Rows are points. To make a cloud, some directions were put in groups of two or more. Within a group, all points are equally far from the middle, so they leave a hole (a ring in 2 directions, a hollow ball in 3). The other directions are filled evenly. Then the cloud was stretched, turned, moved and blurred a little. Count the holes, and give their numbers of directions, smallest first.
(in the rows, 128 means zero)

Cloud (19 x 3):
[[102  92 135]
 [171 120 135]
 [183 147  85]
 [185 146  83]
 [100 150 145]
 [127 161  76]
 [154 134  60]
 [103 118 155]
 [150 151  61]
 [134 115  74]
 [182 186  88]
 [182  87  71]
 [137 153  68]
 [154 189 158]
 [127 218 174]
 [144  89 167]
 [119  99 170]
 [126 162 173]
 [176 173  70]]
Holes: 1 (2)

Cloud (27 x 4):
[[170 154 115 120]
 [142 124 222 182]
 [124 185 221 118]
 [108 102 114  87]
 [130 151 222 190]
 [ 78 174 163 116]
 [183 126 129 143]
 [163 140 141  63]
 [177  83 180  95]
 [112 186 202 189]
 [140 171 103 154]
 [161 151 100 103]
 [143  86 200  96]
 [ 83 142 207 162]
 [101 159 117 193]
 [165 121 112 170]
 [153 129  76 116]
 [108 143 221 105]
 [102 132 114 195]
 [169 127  97 139]
 [154 167 163 182]
 [ 84 134 178 109]
 [110  77 111 125]
 [129  81  86 122]
 [190 115 178 110]
 [107 101 109  90]
 [135  89 123 187]]
Holes: 1 (4)

Cloud:
[[ 49 123 105 121 122 168]
 [169  51 117 165 113 101]
 [ 92 177  83  87 120 108]
 [195 100 150 143 159 114]
 [132  48 100 107  79  86]
 [141  38 126  99  78 109]
 [190 117 138 152 164 120]
 [160 142  80 127  71 119]
 [ 87 139  72 124  93  87]
 [144 106 138  66  58  35]
 [ 95 146 146  65 101 118]
 [181  99 102 101  83 146]
 [153 126  39 154 160 111]
 [123 112 194 148 150  71]
 [130  96  82 150 188  64]
 [146 159 134 113 201 126]
 [116 111 162  49  72  76]
 [ 94 166  75 107 110  83]
 [145 164 139 148 152  46]
 [ 82 184  85 146 154  94]
 [121 146 186 146 141 106]
 [175 104 191 107  68  62]
 [166  88  58 109 116  99]
 [133 185 128 150 182 156]
 [ 94 103  64 136 174  85]
 [137 145  81 144  57 128]
 [129 108 212 115 110  96]
 [127 179  45 127 126 109]
 [132 190 106 137 189 108]
 [149 130 133 165  61 135]
 [107 104  80 172 128  66]
 [137 104 126 168 197 142]
 [109  61 105  79 105 124]
 [ 74 129 108  93  81 131]
 [161 166 113 162 184 123]
 [ 86 127  85 116 120  53]
 [154 139  91 123  62 111]
 [114 136  84 146  95  62]
 [182  96  83 135  89 156]
 [154 133 191 142 138  43]
 [144  46 139  48 111  95]
 [129 156 157  44 135 109]
 [166 113 139 112  67  35]
 [134  95  54 100 103 169]
 [124  55 100 142  65 129]
 [138 138  96 147 214 124]]
Holes: 2 (2, 3)
